Rows are points. A path goes straight from each point to the next, and from the last back to the first. The post is the endless flat space through its rows: a point in 2 columns, a line in 3, a plane in 4, and so on, so that a path can go around it. How many times does the path go around the post? Going back the other way cancels.

Post (2 x 3):
[[ 1.14 -0.57 -1.98]
 [-0.90 -0.61  2.00]]
Path (28 x 3):
[[-2.00 -2.35 -1.56]
 [-0.46 -1.83  2.43]
 [ 1.08  0.40  4.00]
 [ 0.64  2.36  0.64]
 [-2.02 -0.48  1.57]
 [-2.39 -1.47  3.42]
 [ 0.07 -2.57  3.83]
 [ 0.15 -0.03  5.43]
 [ 1.44  2.42  0.05]
 [ 1.99 -0.10 -6.08]
 [ 1.65 -2.23 -5.25]
 [ 0.61 -2.37  1.89]
 [ 0.73 -0.56  2.17]
 [ 1.41 -0.87 -0.32]
 [ 2.02  0.40 -1.37]
 [-0.22  1.11  0.58]
 [-1.42 -1.00  0.07]
 [-1.37 -2.71  2.96]
 [ 1.33 -1.59  1.28]
 [ 2.42  0.69  0.39]
 [-2.15  0.20  2.80]
 [-1.36 -0.48 -2.53]
 [-0.11  0.13 -2.19]
 [-0.64 -1.34  0.09]
 [-1.03 -3.04  5.20]
 [ 3.36 -0.85 -0.08]
 [ 1.36  1.03 -0.46]
 [-0.06 -0.35 -1.83]]
Times around: 5
